Rows are points. The window is the flat piece filled in between its corners: a triangle in 3 columns, a solid with four corners in 4, and so on. A path goes straight from each point to the next, and from the last back to the first. After which points does the path pass through the window?

Window (4 x 4):
[[  -1    5   34  -34]
 [ -59   94 -114   27]
 [  13  -58    6   -3]
 [ -43  -26    4  -40]]
Path:
(1): [-20   3  44 -22]
(2): [ 23   8 -11 -49]
(3): [-21  -2 -56 -41]
(4): [-74  62  -8  13]
(5): [-43  37  -2   9]
(6): [ 19  16 -37 -54]
(7): [ 31 -16 -35 -64]
(8): [-96  63  21  13]
Through the window after points: 1, 5

Window, 8 rows:
[[ -60   37    7   -4   80   75   55  -23]
 [  16    5  -50   50  104   15  -32   29]
 [   0   51   82   20    2  -53   -1   -3]
 [  42   20  -51    0   59  -79   -2   48]
 [ -31   19   23   13  -51   48   10  -53]
 [  27   14  -77   92   27   -1   25   65]
 [-104   16   27   26  -17   21   11  -33]
 [ -54  -37   30   32   17   42   63  -62]]
Path:
(1): [-76 -33  50   1  41  91  14  37]
(2): [-14 -33  -2  31  10  28 -14  36]
(3): [-19  34 -23  63  60 -42  58 -77]
(4): [-24  30   4  36 -10   4  49 -74]
(5): [-75  15  32   6   3  15  18  22]
(6): [-13 -24   5  11  10  19  24  20]
(7): [-42  28 -16  82  30  23  53 -75]
(8): [-22  38 -22  30  53  20  56 -45]
Through the window after points: 6, 8

Window:
[[  11  -80  -19   -8    1  -44   79  -30  -70  -33  -68]
 [   3  -25   14  -45   41   55   21   77   53   46  -23]
 [ -42  -18   49  -72  -22  -23  -39   20   10   50  -21]
 [ -79   12   43  -36    3  -23  -10  -20  -61 -104    0]
 [  44   30   15  -11  -29   21   56  -16   50   84  -38]
 [  12   20   65    7   41  -78  -26   42   74   32   64]
 [  17  -41   -1 -107   10  -14   -4  -13  111  -16  -19]
 [ -32   59  -46  -12   25  -49    6   -8  -94  109  -39]
 [   4  -38  -73   46   24  -26  -71   22  -84   16  -49]
 [  18  -95   31  -14   59  -41  -10  -90   71   -4   25]
 [-109  -52  -46   14  -16  -33   13   46  -25    9    8]]
Path:
(1): [ 16 -10 -53 -24 -19   0 -14  44 -20  77  71]
(2): [  2 -24 -11 -55  -7 -10 -19  14 -33  -6  12]
(3): [-41  35  56  27  58 -50  -4 -61  11  13 -94]
(4): [-69 -17   0  15  15 -31  -8  42  47  15 -57]
(5): [  6 -33   0 -27   2 -44  19  -1 -22  13  55]
(6): [ 11 -22  35 -46  -6 -46   8 -26 -15  32  37]
(7): [ -97    1  -18  -27   44    3   50   32   54   -7 -112]
(8): [-11   2  55 -43  15 -21  24 -11  48  17 -54]
(9): [-17 -19  10 -39 -19  -2  14  10  17  46  18]
(10): [  2  -4 -38 -49 -10 -29   1  -9 -56  66  17]
(11): [-45  27  19  -9  41 -23   0  18   1  54 -69]
(12): [ -43    3   88  -43    7  -38   15  -34   34   20 -113]
Through the window after points: 4, 10, 12

Window (14 x 14):
[[  -1   10   40  -35  -32  -16   33   30   65   51    3  -18   91  -10]
 [  43   17  102  -25  -36  -35  104   24    7   42  -12  -48   17   -1]
 [ -11   17   14  -25   13  -38   22   -7 -116  -13  -22  -28   12   74]
 [  60  -16  -49   35  -18   34   24  -15  -51  -34   28   25   -9   28]
 [   9  -34   68  -37  -78  -47   40  -17  -69   65  -62    0   33   20]
 [ -35  -39   47   -8  -20   24   64    3   11   13  -45  -50   14  -18]
 [ -18    5  -25   82   25   24   36  -61   49   14   72   61  -30   54]
 [  10  -29  -37   66   61   41  -26   13  -42   27   87   54  -73   26]
 [  -3  -32   61  -20  -61   -9   27   55  -73  -21  -30    7    0  103]
 [  48   -4    4   92   60   34  -57  -49   59  -15   40   34  -44   17]
 [ -12   63   82   82  -45   11   59   35   66   61  -39  -21   73  -66]
 [  22  -34  -26   41   54  -32   28   15  -21  -26  -10   74  -30   28]
 [  31   10  -55   -6   15   23    3   10  -54   17  -36   31  -81   92]
 [  44  -28    4   65   68   59   30  -13   -4   35    9   35   21   59]]
Path:
(1): [  0  16  37  10  28  38  12   0 -22 -33   3  64 -19  17]
(2): [-31  31  19   5  67  77  15 -36 -35   0 -18  88 -39  10]
(3): [ 78 -62   4  64 -26 -40  29  24   3  39  22 -54  44  80]
(4): [ 20 -33 -57  66  34 -48  41  33  -2  -1  12 -71  25  53]
(5): [ -8  31  77  -5 -21  33  20 -13 -45  26 -17  52   1  19]
(6): [-14 -20  41 -15 -23  11  46  -6 -26  18 -15  60  14  -6]
(7): [  33  -20   23   33  -30  -39   18    6  -24   46  -32 -109   -2   82]
(8): [ 65 -58 -36  63 -15 -13  35 -10  12 103  16 -55  46  48]
Through the window after points: 2, 4, 6, 8

Window (14 x 14):
[[ -49    8  -21   23  -21    5   19  -17  -18    5    8  -12   26  -23]
 [  19   12   31  -20   -7  -31   41   -5  -22  -29   56   36  -43  -33]
 [ -11   -2    9   56  -10  -11  -52  -62   53  -10  -30   41   13  -14]
 [ -12    0    0   -1  -20   11  -23  -45   -4   13  -19  -29  -32   28]
 [  40   46   16   13   29   -9   21   -3  -18  -20  -38  -32   -8  -42]
 [  22  -23   -1  -19   10    4   27   -4   -5   -1  -24  -17   24   -5]
 [ -19  -14   34   28   -5   22   -3   38  -18   38    5   12   18   -5]
 [  29   -6   26  -10   10   58   41   -3    0  -10   -7  -26  -17  -56]
 [ -10   19  -37   20   10   18   14   14  -23   31  -20   47    1  -15]
 [   5    3   16    7  -49   34  -43  -10    1  -22  -19   29   20   -5]
 [  33  -25   26   25  -17  -30  -12  -98  -47    7   -6   20  -14  -33]
 [  23   18  -18   44  -23   19   13   14    1   55   14    8   34    0]
 [   8  -68  -74  -14  -25   20 -104   80    6   30   -3   23    7 -121]
 [  60  -12  -10   41   36   24   16    8  -70  -36   38   -7  -41   51]]
Path:
(1): [ -7 -18  11  47 -50   7  -7 -28 -25 -14 -40  11  -6 -24]
(2): [ 29  -8   6  -7  17  -9   0 -43 -18  13  13   6   5 -20]
(3): [-18 -11   6  49  82  33 -60 -12 -36   1  32 -31  20 -29]
(4): [ 25  -1  -9  -6 -52  17  27   2   3   6 -36   9 -10 -20]
(5): [ 19 -27 -15  49 -29  14  25 -16  -1 -12 -30   6 -23 -28]
(6): [ 15  11  -3 -10   5   9 -20  -6 -17  15  16   7  10 -17]
(7): [-20  26   0 -41  22  18  12 -37 -30  12  59   3  11  -4]
(8): [ 41  -7  -7  67 -18   1  12  34   1  -4 -70  21 -23 -43]
Through the window after points: 1, 7

Window, 14 rows:
[[ -24   96  -35    8  -42   56  -73   79   -9   43  -20   36   68  -83]
 [ -31   11   32   -8   -9   -4  -29   -9   46  -37   41   25   -5   22]
 [  24    7  -23 -111   77  -54  -11   65   -2    7  -75   50   -8   16]
 [   1  114  -23  -15  -27   60   12   -5 -107   18  -27    3   -4  -70]
 [  32   11   34    1  -33   99   -8  -16  -34   35  -19   -4   -8  -62]
 [ -21   30 -102  -32  -19   25   39   32   43    9  -82    5  -36   24]
 [  26  -17  -39   32   50   41    5   -8   61   -1   31  -14    1   -5]
 [  59   25  -13  -38  -12  -11   25  -12   13   28   25  -14   64  -11]
 [  18   -6   26   61   -6   -1  -57   74   35   33  -21  -52  -37   42]
 [  -5   34  -24   31  -38  -44  -59   35    5   -8 -116  -54   63   -6]
 [   5   72   48   -7   11  106    4   22   45    8  -39    6   95   32]
 [  23   53  -24   12   15  -49  -52   -9   54   30    0   52  -38  -12]
 [ 110   28  -53    4  -12  -86  -11   27  -11  -32  -22   38  -35  -46]
 [   8   29   89   63   31    9   14   55   38   46   -9   55   37  -22]]
Path:
(1): [-40  22 -45   4  -4  44 -52  18 -21   8  28  83  51  47]
(2): [-21 -37 -59  52 -11 -13 -49   6  -9  74 -24  36  28  37]
(3): [ 48  90  45 -12  -3  16 -19  44  17 -26 -26 -18  25 -60]
(4): [  37  121  -38    0  -21   43   29   24   64   24  -33  -16   34 -106]
(5): [-29   8   6  -6  -9  25 -79  49 -72  24  -7  48  38  25]
(6): [ 21   7  28   4 -12  50  -1   2 -35  -2   9  51  34  32]
(7): [ 20  74 -11 -13  18  25  -7  31  84  43 -22 -38 -12 -75]
(8): [ 24  53  11  -3  -5  18  -2  30  28  16 -22  -6  -3 -47]
Through the window after points: 4

Window, 14 rows:
[[   2  -66   24  -13  -26  -26   66  -33   14  -56  -73    4 -121  -27]
 [  -6   69  -41   55   54    4   37   -2  -35    7   28   31   16  -34]
 [  16  -13  -31   18  -15   56  -32   33  -58   63   -8   45  -28   47]
 [  38   80   13   73   14  -28    9  -18  -69   44  -39   91   62  -30]
 [ -17  -63   31    5   15   17   40  -53   11  -67  -10   44  -30   43]
 [ -11   56   18   31   70  -18   -3  -33  -50   91  -35   22    7   22]
 [  42    3   13   -7  -33   15   54   -5    3   68   21   20  -25   75]
 [  85  -71  -32    6  -12  -54  -45  -17  -13   39   28   -3   -8   42]
 [  78  -12   24  -55   29    8   -2   43  -84   65   23   29  -10   48]
 [ -27  -51  -14   -3   -8  -63   53   15   30  -61  -71    7   -5   21]
 [  72   21  -10   11   61   61   16    9   10   49  -37   48  -11   29]
 [ -20 -112    7  -61  -29  -52   22  -15   69  -14   -9   53  -55  -16]
 [ -10  -90  -35  -50  -40  -31   46  -71    8  -35  -53   -6   14  -36]
 [ -15    2  -14  -58  -29  -40    6  -56   41  -75  -43   27  -44   13]]
Path:
(1): [ 25  -5  23  -1  19   7 -10   7 -17  26  -3   1 -24  -2]
(2): [ 41 -20  42 -17   8   2  -8  -9  17  31   3  21 -22  25]
(3): [  7 -29 -40 -10 -18 -16  52 -19 -33  14 -17  38 -34   9]
(4): [ 34 -18 -30  -2  12  -5  12 -23 -52  33  -6  41 -52  22]
(5): [ -3 -11  12   7 -38  12 -17  60  46  21 -39  -2  35   8]
(6): [ 36  15   9  -4 -13  21  -3  24   6   0 -14 -14  -1 -54]
(7): [ 41 -31 -23  14  48 -22  19 -47 -15  41 -27  83 -20  91]
(8): [ 18  -5 -37   3   4  12  35 -14 -39  58 -33  82  -4  78]
Through the window after points: 6, 8
